Each row of a before or after table is a point. One or more steps were done to the points. Then noise was added and the rows were shuffled. The steps act on columns, c1 being the first. What was done? A step turns or swaps two columns, mirrors them in a line or flattens them onto one, adds a multiple of one to another, or multiplies or shifts one. Angles are multiples of 10 degrees, from the lower column toward the higher: turns from -170 to 170, lines from 10 to 170 but not 90. Use the fewest steps. Two steps may share a column if one is a turn and the other turns, adds or multiplies; they go together, in the order done. Otherwise the lowest column goes first.

Before (12 x 2):
array([[ 0.013, -0.033],
       [ 0.020, -0.016],
       [-0.022, -0.046],
       [-0.006,  0.037],
       [ 0.012, -0.023],
       [-0.007,  0.044],
       [-0.023,  0.040],
       [ 0.024, -0.048],
       [ 0.011, -0.056],
       [-0.030,  0.032],
       [ 0.015,  0.041],
       [-0.007,  0.008]])
After (12 x 2):
array([[ 0.072,  0.013],
       [ 0.046,  0.103],
       [-0.069,  0.099],
       [-0.066,  0.013],
       [ 0.060,  0.043],
       [-0.016,  0.099],
       [-0.021,  0.068],
       [ 0.031,  0.004],
       [-0.087,  0.091],
       [ 0.036,  0.036],
       [ 0.041,  0.028],
       [-0.020,  0.103]])
Steps: multiply c1 by 3; shift c2 by 0.060

Before (14 x 3):
array([[ 0.000, -0.029,  0.035],
       [-0.013, -0.022,  0.049],
       [-0.010,  0.000, -0.007],
       [-0.044, -0.006, -0.001],
       [ 0.005,  0.035, -0.033],
       [-0.060, -0.007,  0.054],
       [-0.061,  0.020,  0.009],
       [ 0.015,  0.059, -0.025],
       [-0.059, -0.022,  0.042],
       [-0.009,  0.023, -0.025],
       [-0.077,  0.058,  0.071],
       [ 0.004,  0.056, -0.036],
       [-0.002,  0.039,  0.066],
       [-0.044,  0.055,  0.030]])
After (14 x 3):
array([[-0.008, -0.036, -0.033],
       [ 0.022, -0.038,  0.064],
       [-0.037,  0.007,  0.071],
       [-0.010, -0.056, -0.035],
       [-0.017, -0.023, -0.021],
       [ 0.007, -0.060, -0.028],
       [-0.031, -0.056,  0.041],
       [-0.050, -0.058,  0.090],
       [ 0.003,  0.024,  0.053],
       [-0.041,  0.023,  0.061],
       [-0.041,  0.005,  0.015],
       [-0.052, -0.023,  0.029],
       [-0.012, -0.002, -0.001],
       [ 0.012,  0.029,  0.033]])
Steps: turn c1 and c3 by -20 degrees; multiply c2 by -1

Before (10 x 4):
array([[ 0.038, -0.031,  0.003, -0.013],
       [ 0.039, -0.015, -0.024, -0.007],
       [ 0.105, -0.022, -0.037,  0.020],
       [ 0.029,  0.024, -0.009, -0.078],
       [-0.015, -0.009, -0.005,  0.016],
       [-0.079, -0.017, -0.050,  0.018],
       [ 0.070, -0.022,  0.019, -0.047],
       [ 0.062,  0.026, -0.036, -0.017],
       [-0.005,  0.006,  0.040,  0.058],
       [ 0.022, -0.005,  0.057,  0.034]])
After (10 x 4):
array([[ 0.040, -0.007, -0.013,  0.013],
       [-0.005,  0.024,  0.024,  0.056],
       [ 0.063, -0.008, -0.010,  0.027],
       [ 0.033, -0.017, -0.020,  0.021],
       [ 0.109, -0.028, -0.031,  0.094],
       [ 0.022,  0.033,  0.031,  0.049],
       [-0.076, -0.028, -0.035, -0.040],
       [ 0.025,  0.013,  0.010, -0.057],
       [ 0.068,  0.000,  0.002,  0.006],
       [-0.014, -0.007, -0.009,  0.010]])
Steps: add 0.7 times c1 to c4; flatten c2 and c3 onto the line at 50 degrees

Before (13 x 8):
array([[ 0.008, -0.015,  0.007, -0.024,  0.003, -0.065,  0.036,  0.039],
       [-0.046,  0.019,  0.013, -0.054, -0.005,  0.069,  0.007, -0.043],
       [-0.035,  0.001,  0.025, -0.005, -0.002,  0.063,  0.013, -0.011],
       [-0.053, -0.019, -0.003, -0.029,  0.001,  0.002, -0.039, -0.023],
       [ 0.039, -0.002, -0.018, -0.031,  0.055, -0.009,  0.006, -0.040],
       [-0.022, -0.007, -0.034, -0.014, -0.003,  0.034,  0.013,  0.023],
       [-0.037, -0.031,  0.024, -0.002,  0.054,  0.053, -0.081, -0.042],
       [ 0.032, -0.032, -0.021, -0.024,  0.014,  0.074, -0.009, -0.033],
       [ 0.020,  0.001,  0.022, -0.043,  0.006, -0.032, -0.010, -0.035],
       [-0.013, -0.036, -0.011,  0.008, -0.008,  0.002,  0.011, -0.026],
       [-0.024, -0.009, -0.019, -0.045,  0.061,  0.005,  0.028,  0.059],
       [-0.004, -0.004,  0.018, -0.055, -0.002,  0.060, -0.019, -0.014],
       [-0.052,  0.101, -0.068,  0.065,  0.031,  0.026, -0.069,  0.065]])
After (13 x 8):
array([[-0.056, -0.049, -0.003,  0.065,  0.085,  0.042,  0.007,  0.111],
       [ 0.006, -0.039,  0.000, -0.029, -0.030, -0.110,  0.023, -0.008],
       [-0.037,  0.012, -0.005, -0.008, -0.018,  0.095,  0.003,  0.004],
       [-0.035,  0.033,  0.000, -0.006,  0.114,  0.088,  0.033, -0.033],
       [-0.021, -0.056,  0.004, -0.044,  0.025,  0.006,  0.099,  0.004],
       [-0.004,  0.011,  0.003, -0.056,  0.014,  0.091, -0.017, -0.007],
       [ 0.022,  0.034, -0.004, -0.043,  0.016, -0.051,  0.009, -0.005],
       [-0.022, -0.026, -0.002, -0.018, -0.013,  0.058,  0.006, -0.003],
       [ 0.039,  0.038,  0.001, -0.027,  0.040, -0.011,  0.081, -0.012],
       [-0.053,  0.018, -0.001, -0.031,  0.036,  0.004, -0.017, -0.020],
       [ 0.035,  0.025, -0.003, -0.024,  0.021,  0.116,  0.017, -0.037],
       [-0.050,  0.048, -0.002, -0.055, -0.013,  0.112, -0.004,  0.009],
       [-0.014,  0.021, -0.003,  0.006, -0.014,  0.005, -0.010, -0.040]])
Steps: turn c2 and c8 by 80 degrees; multiply c3 by 0; multiply c5 by 1.6; turn c5 and c7 by 60 degrees; multiply c6 by 1.6

Before (10 x 9):
array([[ 0.032, -0.012,  0.045, -0.040, -0.007, -0.024,  0.030, -0.010,
        -0.022],
       [-0.001, -0.008,  0.051, -0.020,  0.018, -0.061,  0.036,  0.024,
         0.027],
       [-0.035,  0.053, -0.028,  0.028, -0.023,  0.016, -0.022, -0.027,
         0.039],
       [ 0.028, -0.051,  0.001,  0.051, -0.002, -0.017, -0.052, -0.003,
        -0.024],
       [-0.020,  0.000,  0.049, -0.006, -0.004, -0.043, -0.005,  0.004,
        -0.023],
       [ 0.024, -0.008, -0.067,  0.042,  0.014, -0.054, -0.010,  0.000,
        -0.069],
       [ 0.025,  0.015,  0.029, -0.060,  0.003, -0.011, -0.021,  0.018,
        -0.008],
       [ 0.017,  0.011,  0.019, -0.027, -0.051, -0.031, -0.011,  0.013,
         0.002],
       [-0.051, -0.020, -0.039, -0.008, -0.007,  0.000, -0.021, -0.021,
         0.025],
       [-0.023,  0.015, -0.014,  0.010, -0.020, -0.017, -0.061, -0.058,
         0.046]])
After (10 x 9):
array([[-0.068,  0.043, -0.049,  0.055, -0.020,  0.048, -0.028, -0.032,
         0.018],
       [-0.049, -0.059,  0.013,  0.104,  0.000, -0.047, -0.056,  0.001,
        -0.020],
       [-0.027, -0.011,  0.054, -0.013,  0.000, -0.035, -0.007,  0.006,
         0.002],
       [-0.002, -0.004,  0.019, -0.058, -0.058, -0.017, -0.009,  0.013,
         0.012],
       [ 0.004, -0.018, -0.025,  0.079,  0.011, -0.193, -0.010, -0.002,
        -0.096],
       [-0.009,  0.005,  0.030, -0.116,  0.004, -0.003, -0.020,  0.018,
         0.007],
       [-0.112,  0.006, -0.037,  0.019, -0.021,  0.032, -0.063, -0.063,
         0.035],
       [ 0.077, -0.028,  0.048, -0.080, -0.006, -0.021,  0.035, -0.010,
         0.003],
       [-0.079, -0.030, -0.047, -0.018, -0.009, -0.001, -0.021, -0.023,
         0.001],
       [ 0.053, -0.013,  0.031, -0.039,  0.017,  0.009,  0.041,  0.023,
         0.050]])
Steps: add 1.5 times c7 to c1; shift c2 by -0.010; turn c3 and c9 by 30 degrees; add 1.5 times c9 to c6; multiply c4 by 2

Before (8 x 11):
array([[-0.008, -0.036,  0.035, -0.059,  0.063,  0.050, -0.072,  0.008,
        -0.078, -0.066,  0.020],
       [-0.066,  0.006, -0.033,  0.055,  0.000, -0.015, -0.038,  0.047,
        -0.094,  0.030,  0.034],
       [-0.095,  0.030,  0.004,  0.013,  0.007, -0.009, -0.018,  0.050,
        -0.030,  0.037, -0.033],
       [ 0.038, -0.020, -0.023, -0.015, -0.021, -0.010,  0.013, -0.015,
         0.000, -0.093, -0.070],
       [-0.026, -0.005,  0.013,  0.016, -0.013, -0.058, -0.039,  0.006,
        -0.027,  0.023, -0.006],
       [-0.041, -0.001,  0.008,  0.053,  0.040,  0.003, -0.011,  0.042,
        -0.037,  0.056, -0.034],
       [-0.012, -0.032, -0.016,  0.023,  0.001, -0.003,  0.013, -0.054,
         0.038, -0.057, -0.037],
       [-0.010, -0.008,  0.063,  0.027, -0.015,  0.000,  0.004,  0.012,
         0.034, -0.056, -0.030]])
After (8 x 11):
array([[-0.010, -0.034,  0.101, -0.037,  0.063,  0.047, -0.076, -0.002,
        -0.076,  0.069,  0.023],
       [ 0.059, -0.022,  0.076, -0.015, -0.020, -0.011, -0.003, -0.013,
         0.014, -0.079, -0.071],
       [-0.077,  0.000, -0.042,  0.039,  0.003, -0.005, -0.093,  0.050,
        -0.037, -0.023,  0.031],
       [-0.001, -0.032,  0.048,  0.013,  0.002, -0.014,  0.034, -0.055,
         0.015, -0.033, -0.038],
       [-0.086,  0.032, -0.031,  0.011,  0.004,  0.001, -0.034,  0.051,
        -0.017,  0.023, -0.034],
       [-0.008, -0.006,  0.066,  0.018, -0.015, -0.001,  0.031,  0.012,
         0.006,  0.027, -0.033],
       [-0.031, -0.001, -0.036,  0.036,  0.041,  0.009, -0.040,  0.041,
        -0.008,  0.060, -0.038],
       [-0.021, -0.006, -0.025,  0.010, -0.013, -0.060, -0.029,  0.017,
        -0.042,  0.006, -0.008]])
Steps: add -0.3 times c11 to c1; add 1 times c5 to c3; turn c3 and c10 by 70 degrees; multiply c4 by 0.7; turn c6 and c8 by -10 degrees; swap c7 and c9

Before (10 x 12):
array([[ 0.008, -0.056, -0.037, -0.006,  0.020, -0.015,  0.066,  0.001,
         0.000, -0.055,  0.006,  0.007],
       [-0.021,  0.012,  0.029, -0.009,  0.039,  0.019,  0.039, -0.004,
         0.018,  0.010,  0.019, -0.058],
       [ 0.029,  0.058, -0.031, -0.023, -0.017,  0.029,  0.010, -0.032,
         0.003, -0.020,  0.032, -0.047],
       [-0.046, -0.005, -0.046, -0.004, -0.048, -0.021, -0.033,  0.000,
         0.024,  0.000,  0.118, -0.033],
       [ 0.006, -0.009, -0.064,  0.021,  0.014,  0.021, -0.001,  0.009,
        -0.028, -0.016, -0.054,  0.005],
       [-0.021, -0.045,  0.002,  0.003, -0.006,  0.038, -0.044,  0.013,
         0.090,  0.032,  0.005, -0.007],
       [-0.020,  0.056,  0.035,  0.014, -0.006,  0.022,  0.066, -0.080,
         0.036, -0.051, -0.017,  0.004],
       [-0.002, -0.022, -0.003, -0.038,  0.036, -0.025, -0.022, -0.025,
        -0.047,  0.015,  0.009, -0.022],
       [-0.057,  0.071,  0.026, -0.032, -0.047, -0.035,  0.005, -0.006,
         0.059,  0.039, -0.019, -0.001],
       [-0.014, -0.056, -0.039,  0.046, -0.046, -0.043,  0.038, -0.023,
         0.029,  0.000, -0.005,  0.008]])
After (10 x 12):
array([[-0.004,  0.016,  0.026,  0.042, -0.011,  0.005,  0.042, -0.042,
        -0.033,  0.036, -0.023,  0.015],
       [-0.058, -0.033,  0.025,  0.034, -0.020,  0.034, -0.057,  0.042,
         0.040,  0.101,  0.066, -0.004],
       [ 0.010, -0.051,  0.005, -0.022,  0.012, -0.071,  0.015, -0.010,
        -0.019, -0.038, -0.019, -0.003],
       [-0.023,  0.017, -0.025,  0.018,  0.008,  0.020,  0.096, -0.038,
         0.016,  0.022,  0.014,  0.053],
       [-0.014,  0.004,  0.055, -0.048, -0.038, -0.020, -0.014,  0.035,
         0.022,  0.002, -0.056,  0.000],
       [-0.022, -0.023, -0.030, -0.014, -0.077,  0.024,  0.097, -0.023,
         0.027, -0.128,  0.059,  0.000],
       [ 0.004,  0.015,  0.026,  0.002,  0.010, -0.030,  0.091, -0.020,
         0.000, -0.138, -0.055, -0.010],
       [-0.045,  0.118,  0.034,  0.007, -0.013, -0.036, -0.103,  0.046,
         0.016, -0.001,  0.016,  0.035],
       [ 0.030,  0.023, -0.015,  0.032, -0.037, -0.039,  0.002,  0.006,
         0.001, -0.053,  0.062,  0.043],
       [-0.018,  0.015, -0.035, -0.001,  0.009, -0.010, -0.060,  0.010,
         0.063,  0.082, -0.043,  0.006]])
Steps: mirror c2 and c11 in the line at 50 degrees; turn c3 and c6 by 110 degrees; turn c4 and c12 by 170 degrees; turn c5 and c8 by -70 degrees; add -1.5 times c8 to c7; multiply c9 by 0.7; multiply c10 by 2.5

Before (11 x 14):
array([[ 0.053,  0.037, -0.006, -0.018, -0.021,  0.030,  0.018,  0.009,
        -0.039, -0.012, -0.032,  0.017, -0.006, -0.005],
       [-0.028,  0.011, -0.045, -0.055, -0.018, -0.011, -0.028,  0.032,
         0.034, -0.009, -0.021, -0.061,  0.001, -0.009],
       [-0.006,  0.008, -0.010, -0.027,  0.000, -0.044,  0.059, -0.023,
        -0.023, -0.065,  0.050,  0.037,  0.047, -0.020],
       [-0.023, -0.024, -0.021,  0.028,  0.004,  0.013, -0.012, -0.019,
         0.033, -0.003, -0.049, -0.021,  0.004,  0.017],
       [-0.025,  0.024, -0.021, -0.036, -0.085,  0.008,  0.044,  0.021,
         0.025,  0.004, -0.002, -0.003, -0.014, -0.037],
       [-0.057, -0.016,  0.036, -0.006,  0.041, -0.029,  0.077, -0.019,
         0.014, -0.044,  0.033,  0.009, -0.002,  0.050],
       [-0.006, -0.028,  0.013,  0.034,  0.055, -0.024,  0.097, -0.029,
        -0.001, -0.060,  0.025, -0.034,  0.023,  0.029],
       [ 0.027,  0.001, -0.022, -0.066, -0.022,  0.016, -0.003, -0.021,
        -0.029, -0.023,  0.072, -0.006,  0.018, -0.044],
       [-0.014, -0.006,  0.004,  0.029, -0.004, -0.036,  0.029, -0.004,
         0.010, -0.008,  0.016, -0.034,  0.020,  0.062],
       [ 0.051,  0.062, -0.058, -0.060, -0.003,  0.014,  0.011, -0.056,
        -0.034,  0.004,  0.023,  0.007,  0.009, -0.032],
       [ 0.001, -0.020, -0.054, -0.022, -0.006,  0.028,  0.013,  0.049,
         0.068,  0.004, -0.002,  0.004,  0.031,  0.006]])
After (11 x 14):
array([[ 0.016, -0.020, -0.053, -0.024, -0.047,  0.029,  0.029,  0.046,
         0.069,  0.004, -0.003,  0.004,  0.030,  0.007],
       [ 0.073, -0.002,  0.008,  0.030, -0.048, -0.031,  0.079, -0.002,
         0.010, -0.011,  0.012, -0.032,  0.019,  0.067],
       [ 0.046,  0.031, -0.007, -0.019, -0.059,  0.030,  0.048,  0.009,
        -0.044, -0.016, -0.031,  0.014, -0.006, -0.007],
       [-0.082,  0.021, -0.023, -0.036, -0.127,  0.011,  0.111,  0.023,
         0.025,  0.005, -0.006, -0.003, -0.015, -0.039],
       [ 0.016, -0.021,  0.032, -0.009,  0.006, -0.032,  0.198, -0.020,
         0.012, -0.045,  0.034,  0.007,  0.003,  0.046],
       [ 0.002, -0.026, -0.023,  0.027, -0.034,  0.018, -0.030, -0.021,
         0.034, -0.007, -0.051, -0.023,  0.003,  0.017],
       [ 0.001,  0.068, -0.057, -0.057, -0.044,  0.009,  0.030, -0.059,
        -0.034,  0.005,  0.025,  0.012,  0.013, -0.028],
       [-0.038,  0.007, -0.011, -0.022, -0.043, -0.045,  0.144, -0.021,
        -0.028, -0.063,  0.052,  0.037,  0.046, -0.021],
       [ 0.041, -0.029,  0.015,  0.031,  0.015, -0.023,  0.240, -0.032,
         0.002, -0.065,  0.027, -0.037,  0.018,  0.028],
       [-0.038, -0.001, -0.025, -0.070, -0.064,  0.012, -0.009, -0.020,
        -0.029, -0.020,  0.070, -0.006,  0.015, -0.043],
       [-0.045,  0.010, -0.043, -0.052, -0.055, -0.011, -0.067,  0.035,
         0.034, -0.011, -0.021, -0.060,  0.003, -0.009]])
Steps: add 1.5 times c14 to c1; shift c5 by -0.040; multiply c7 by 2.5
